Rows are points. Each copy is the shape, with its points in the same order, stretched, turned, moved and blurred by noise. Is it also mirrored, or only turned?

Shape (6 x 3):
[[ -6 -35  13]
 [ 15 -23  -4]
 [ 19   0 -87]
 [ 20 -11  10]
 [-13  48  15]
 [-19  23  22]]
Copy 1:
[[-42 -14   7]
 [-18 -22  16]
 [ 30 -86  -7]
 [-19 -11  34]
 [ 23  67  12]
 [ -1  47  11]]
Copy 1 is: only turned
Copy 2 (6 x 3):
[[ -2  36 -33]
 [  5   1 -18]
 [ 70 -16  38]
 [-15  -9 -24]
 [-30  25  64]
 [-21  39  40]]
Copy 2 is: only turned
Copy 3:
[[ 33  33   3]
 [ 23   6 -19]
 [ 49 -95  -9]
 [  0  14 -23]
 [-55  -9  33]
 [-31  11  35]]
Copy 3 is: only turned

Shape, 9 rows:
[[ -7  59 -58 -36   4 -31]
 [-30  38 -21  -2  32 -27]
 [ 22   1  36 -17 -31  21]
 [ 12  32  31  63 -45  11]
 [-63 -53  36  52 -12  -6]
 [  9  21  20  17  65   8]
 [ 26 -30  -4  51   5  19]
 [-69 -47 -12 -36   1 -21]
 [ 16  32  38  45   3 -43]]
Copy 1:
[[-71  42  -7  37  -6  21]
 [-32  40 -36  30  14  25]
 [-10 -46  -5   5 -47 -20]
 [ -3 -26 -25 -43 -46   4]
 [ 71  -1 -27 -48  42 -50]
 [-18 -20 -48  29   8  56]
 [ -7 -49   6 -38  32  12]
 [ 24  39  -6   5  53 -58]
 [ 12  11  -8   6 -36  43]]
Copy 1 is: only turned
Copy 2, 9 rows:
[[-17 -28 -77 -55  -8   0]
 [ 17   4 -47  -4 -33 -21]
 [ -2  14  21 -13  15  23]
 [ -2  62 -11 -28  59  17]
 [-25  52  38  64 -16 -62]
 [ 65  28  -3  29 -33  22]
 [ -5  42  -3  48   1  22]
 [-49 -16  14  45 -65 -77]
 [ 25  67  -6 -13 -18   2]]
Copy 2 is: only turned
Copy 3:
[[-15  12 -11 -85  28 -31]
 [-33  31  -7 -52  23 -17]
 [ 43   5 -10   9 -32 -31]
 [ 91  78  10  33  21 -27]
 [ 19  39   4  51  10  84]
 [-42  51  19  -1  12 -59]
 [  9  42  55  32  46  15]
 [-41 -35 -17 -22 -19  92]
 [ 45  43 -33  16  56 -44]]
Copy 3 is: only turned

Shape:
[[ 18  20  -3  -2   6  11  35   6  29]
 [-31 -46  -7  -4 -18  48  -6 -70  20]
 [-78 -27 -34  -4  -2  24 -25 -79   3]
 [ 12 -19  -1 -15   1   5  48  21  -2]
 [ 43   0  10 -29   7 -24  20  12  30]
 [ 20   7  12 -18 -27 -31  33  19  -2]
 [  4   9  35 -48  -7  34  -5  28   9]
 [ 10 -38   4  12  40  32 -49  -6 -32]
 [  8 -10   8 -19  26  56 -33  18 -43]
 [-13 -31  -9   1  16  29 -56  14  -2]
 [ -4   1  55 -11   5 -13  42   1  22]
 [ 11  10   9   4   0  -7   7  -1 -11]
 [  8  -4  28   7 -32  17  15  29  18]
 [-60   1  -9  12 -12  50  -5 -71  31]
 [ 37  11  19 -11 -22  -7  19 -14   1]]
Copy 1 (15 x 9):
[[ 33 -19  18  28  10   4 -18 -28   0]
 [-51  13  -4  27 -18  51 -59 -28 -29]
 [-69 -13 -36  36 -46  41 -44 -36 -27]
 [ 31  -3  11  35   0  30   9  18 -34]
 [ 60 -34  22  -3  16   0 -34   4  -9]
 [ 25 -15  26  28  10  12  -3  34   4]
 [ 18  20  34   8  -7 -26 -19   5 -31]
 [-15  30 -50 -51 -23  19  10 -15 -63]
 [ -7  38  -4 -31 -39   4  29 -11 -71]
 [-21  21 -43 -37   7 -17 -15 -21 -66]
 [ 56  13   9  35  -2  -3 -39  30  11]
 [ 10  -3  -4   6  -4  10   4   6  -2]
 [ 12  31  12  16  39  -9 -22   9  -6]
 [-56   4 -12  49 -22  22 -59 -58   7]
 [ 20 -16  29   2  -7  29 -17   5  12]]
Copy 1 is: only turned
Copy 2:
[[-15 -38 -11  13  -1 -14 -20   7  -8]
 [ 10  58 -24  13 -21  34 -23  21 -64]
 [ 24  65   3  -3 -35  -3 -19  37 -82]
 [-16   5   8  21  15  -5  14  19  12]
 [ -9  -8 -29  -8  14  -5  15 -14  26]
 [  8 -10  -9  16  41 -15  36  13   6]
 [-22   2 -22  21  62 -32 -20  17   2]
 [ 33  56  17 -15   6  16 -50 -38  26]
 [  2  37  26  -6  47  -3 -49 -12  18]
 [ 27  47 -14   1   8  10 -58  11  25]
 [-10 -16  -8  46  32 -60  34  -6 -19]
 [ 17  -3   4   5  24 -13  -9 -18   1]
 [ 10 -14 -24  44  35  -9 -14  22  -1]
 [ 15  14 -15  22 -23 -10 -47  28 -95]
 [  9  -6 -21   0  30   5   8 -23  -8]]
Copy 2 is: only turned

Shape (17 x 12):
[[-21  37  21  -4 -22  31  -5 -27  -6  14  -6  12]
 [-64  -5  -2  39  11   4  36 -26  -7 -13 -15  -5]
 [ 38 -25   3 -11   5  17   3  24 -27 -10 -17 -11]
 [-11  32  -3 -33 -20  16  16 -24   6  47  12  43]
 [ 48 -18 -15  20  27  23 -17  19  33  11 -26 -10]
 [-39  43  16 -38 -12   6 -15 -22  28   1  12  12]
 [-26  21   6 -27  13  19  15 -37  19  35  15  14]
 [ -5  55  -3  -7  14  24  29 -36  -7  16  18 -11]
 [-30 -11  18  21  14   4  15 -43   4 -24 -33  22]
 [ 32 -32 -22  -8  16  28  -7  23 -10 -24  15   0]
 [ 27  16 -18 -20  33   9  -3  34  -3 -28  -4   4]
 [-29  30  11 -24  18  39  15  -1  -5  26 -18  26]
 [ 15 -33 -11 -21  40  22 -32  10 -42 -10 -13 -18]
 [-35  -4  -4   5   1  17  20   5  15 -10 -15 -29]
 [ 18   7 -15  10  24 -18 -11  30 -14  13   4 -13]
 [-36 -14  32   5  18 -14  44 -25  -1 -17 -27 -23]
 [ 31 -28  21  22  41  20  -8  43  -8 -13  16 -11]]
Copy 1 (17 x 12):
[[-21  38  29 -27  -7 -13  -1   8 -22  38 -42  12]
 [ 57  23  -5  -4 -20 -12 -38   3 -16  -7 -58 -19]
 [-48 -12   6  41  17 -10  42 -30 -10  -6  17  -8]
 [ -5   2 -15 -63   0   5  10  37 -24  35 -17  14]
 [-12 -26  38 -15  42 -44  17 -55  12 -42  17 -12]
 [  1  52  11 -44 -30  15  16  10  18  40 -34   5]
 [  7   6   6 -61 -13 -17   3  38   4  15 -39 -11]
 [-13  -5 -10 -43  18 -20  10  44   9  10 -74  11]
 [ 13  55  -8 -22 -22 -33 -18 -11 -29 -24 -30 -19]
 [-51 -38 -14  33  -5  -5  30 -40  17 -25   6   9]
 [-33  -5 -46  17  11 -13  43 -38  36  -6   1  22]
 [  4  15  -9 -29 -18 -41  16   3  -8  46 -28   4]
 [-63  -7  -7  60  -6 -31   9 -36  38  15  21 -24]
 [ 32   5  27  -3  -6   3   7 -26   6   2 -47 -23]
 [  4 -15 -13  32  35  -3   4   0  31   3  31   4]
 [ 37  45  10  -4  -9 -14  10  19 -17 -14 -34 -48]
 [-26 -25  31  51  -1 -40  33 -15  23 -29  37   7]]
Copy 1 is: mirrored
Copy 2, 17 rows:
[[ -5 -15 -18  -5  52   1  -9   9  12 -10 -63 -36]
 [ -1   5 -23  -6   5  54  44   1  49 -48 -34 -21]
 [ -4 -24  20  -2  23  22  -6   0 -16   4  38   1]
 [  8   8 -23 -31  33 -32  10  46  -2   3 -47 -38]
 [-35 -32  35  -7 -15   6 -42  11  11  33  -1  17]
 [  2  18 -42  18  37   9 -12  22   1   7 -65 -17]
 [-25   1 -38 -27  18   3   2  37  -2  -6 -60 -24]
 [-18 -27 -51   0  23 -15  29  16  22   4 -43 -29]
 [-17  15 -12  -3  21  69  11  24  49  -3 -32 -23]
 [-20 -14  27  11  22  10  15   7 -18   6  45  34]
 [-14   2   7  33  10   0   7  -3 -15  28  32  -6]
 [ -9 -14 -13  -6  14   1   8  28  -9   2 -61 -54]
 [-61  -2  18  18  34  13  -8 -18 -48 -22  30  11]
 [  9 -19 -13   5  -4  39   3  11  15 -37 -17  -3]
 [-17  -1  13  -9  -8   0  -5 -35 -18   7   7  -9]
 [  7  -6 -33 -19 -14  95  19  12  22 -27 -19 -15]
 [-46 -28  48  -9  -9  45  15 -28 -23  25   8  22]]
Copy 2 is: only turned
